Rows are points. To make a cloud, some directions were put in groups of two or more. Within a group, all points are equally far from the middle, so they leave a hole (a ring in 2 directions, a hollow ball in 3). The other directions are filled evenly. Then the cloud was stretched, turned, moved and blurred a little. Count the holes, and give their numbers of directions, smallest first.

Cloud (13 x 2)
[[-0.18  0.21]
 [ 0.05 -0.35]
 [ 0.47 -0.19]
 [-0.09 -0.43]
 [ 0.12 -0.37]
 [ 0.30  0.00]
 [-0.38  0.28]
 [ 0.16  0.19]
 [-0.44  0.32]
 [-0.04 -0.04]
 [ 0.23 -0.16]
 [ 0.43  0.32]
 [ 0.42 -0.26]]
Holes: 0

Cloud (21 x 3)
[[-0.26 -0.51  0.37]
 [ 0.08  0.08  0.17]
 [ 0.38 -0.38  0.15]
 [ 0.23 -0.30  0.40]
 [-0.42  0.16  0.05]
 [ 0.41 -0.12  0.20]
 [ 0.10 -0.11  0.58]
 [ 0.12 -0.18  0.21]
 [-0.06 -0.21  0.41]
 [-0.05  0.05  0.41]
 [-0.28  0.01 -0.28]
 [ 0.40  0.22  0.08]
 [-0.13  0.18  0.24]
 [-0.26  0.20  0.45]
 [-0.36  0.19  0.23]
 [-0.06 -0.30  0.56]
 [-0.05 -0.28  0.26]
 [-0.29 -0.28  0.37]
 [ 0.32 -0.29  0.04]
 [ 0.07 -0.47  0.57]
 [-0.15  0.21 -0.18]]
Holes: 0

Cloud (29 x 4)
[[ 0.26 -0.21 -0.23  0.39]
 [ 0.25 -0.14  0.40  0.25]
 [-0.27 -0.49  0.27  0.10]
 [-0.35  0.10 -0.08 -0.36]
 [-0.29  0.18  0.33 -0.13]
 [-0.29  0.16 -0.03 -0.35]
 [-0.04 -0.35 -0.43  0.18]
 [-0.50 -0.05  0.02  0.41]
 [ 0.05 -0.49  0.28 -0.10]
 [ 0.06  0.35 -0.18 -0.22]
 [-0.29 -0.46  0.22  0.25]
 [-0.48 -0.22  0.10  0.36]
 [ 0.31 -0.14  0.31 -0.18]
 [ 0.15  0.17  0.34 -0.18]
 [ 0.29  0.21 -0.07  0.46]
 [-0.46 -0.32  0.19  0.28]
 [ 0.29 -0.06  0.38 -0.10]
 [-0.31 -0.43  0.14  0.36]
 [ 0.14  0.16  0.45  0.12]
 [-0.25 -0.40  0.04  0.43]
 [-0.49 -0.19  0.26 -0.07]
 [-0.24  0.32  0.11  0.44]
 [-0.24  0.27  0.31  0.33]
 [-0.47  0.03 -0.05  0.42]
 [-0.03  0.26  0.17 -0.30]
 [-0.40 -0.12 -0.13 -0.37]
 [-0.23 -0.50  0.26  0.02]
 [-0.32  0.20  0.36  0.11]
 [ 0.30 -0.18  0.34 -0.13]]
Holes: 2 (2, 2)

Cloud (50 x 6)
[[ 0.04  0.34 -0.45  0.27 -0.01 -0.26]
 [-0.48  0.38 -0.32  0.33  0.00  0.07]
 [-0.04  0.09  0.16  0.06  0.39 -0.06]
 [-0.11 -0.49  0.30 -0.03  0.42  0.16]
 [-0.33 -0.19  0.12 -0.46  0.22  0.21]
 [-0.71 -0.10 -0.15  0.00 -0.20  0.06]
 [-0.20 -0.22 -0.13  0.31 -0.34 -0.29]
 [-0.02 -0.56  0.02 -0.25  0.01  0.30]
 [ 0.54 -0.10 -0.28 -0.23  0.03  0.04]
 [ 0.53 -0.33 -0.16  0.34 -0.51 -0.02]
 [ 0.09 -0.36  0.29 -0.08  0.09  0.17]
 [-0.28  0.14 -0.08  0.09 -0.17 -0.63]
 [-0.11 -0.18  0.02  0.34  0.40  0.24]
 [-0.60  0.03 -0.11 -0.24 -0.16  0.07]
 [-0.12 -0.04 -0.42  0.04 -0.16 -0.02]
 [-0.17 -0.56 -0.35  0.34  0.45 -0.27]
 [ 0.26 -0.11 -0.26  0.32  0.21 -0.13]
 [-0.35  0.52 -0.28  0.14 -0.41  0.34]
 [ 0.06  0.54  0.05 -0.21 -0.08  0.06]
 [ 0.01  0.26 -0.40  0.22 -0.08 -0.05]
 [-0.48 -0.44 -0.34 -0.22 -0.21  0.16]
 [-0.35  0.56 -0.23  0.15 -0.23  0.40]
 [ 0.49 -0.22 -0.25  0.42 -0.38  0.06]
 [-0.06  0.06 -0.21 -0.43  0.48  0.16]
 [-0.20 -0.05 -0.51  0.38 -0.31  0.49]
 [ 0.17 -0.12 -0.25 -0.24 -0.42 -0.10]
 [ 0.33 -0.38 -0.37  0.41  0.02 -0.08]
 [-0.04 -0.20  0.12  0.37  0.60 -0.23]
 [-0.72  0.28  0.08  0.26  0.12 -0.07]
 [-0.16 -0.22  0.27  0.23  0.38 -0.25]
 [-0.14 -0.22  0.04  0.56 -0.31  0.23]
 [-0.66 -0.18 -0.28 -0.09  0.00  0.17]
 [ 0.24 -0.03 -0.34  0.11  0.01 -0.23]
 [ 0.14  0.13 -0.19  0.42  0.26  0.31]
 [ 0.10 -0.26 -0.48 -0.05  0.28  0.29]
 [-0.34  0.44 -0.38  0.03  0.06  0.12]
 [-0.01 -0.05  0.33  0.30  0.21  0.18]
 [ 0.27 -0.02  0.10  0.40 -0.47  0.25]
 [ 0.18  0.20 -0.15  0.14  0.20 -0.16]
 [-0.20  0.63  0.10  0.07  0.20  0.40]
 [-0.30  0.05 -0.21 -0.49  0.23 -0.41]
 [-0.07 -0.56 -0.23 -0.13  0.01  0.41]
 [-0.34  0.00 -0.36 -0.41 -0.51  0.25]
 [-0.25 -0.24 -0.11 -0.22  0.29  0.19]
 [ 0.03 -0.14 -0.37 -0.13 -0.21 -0.26]
 [-0.03  0.10  0.18 -0.20  0.30 -0.22]
 [ 0.30 -0.35 -0.16  0.27  0.14 -0.04]
 [-0.40 -0.12  0.26 -0.20  0.62  0.05]
 [-0.42 -0.23  0.19 -0.46  0.14 -0.02]
 [-0.06  0.19 -0.19  0.38 -0.08  0.23]]
Holes: 0
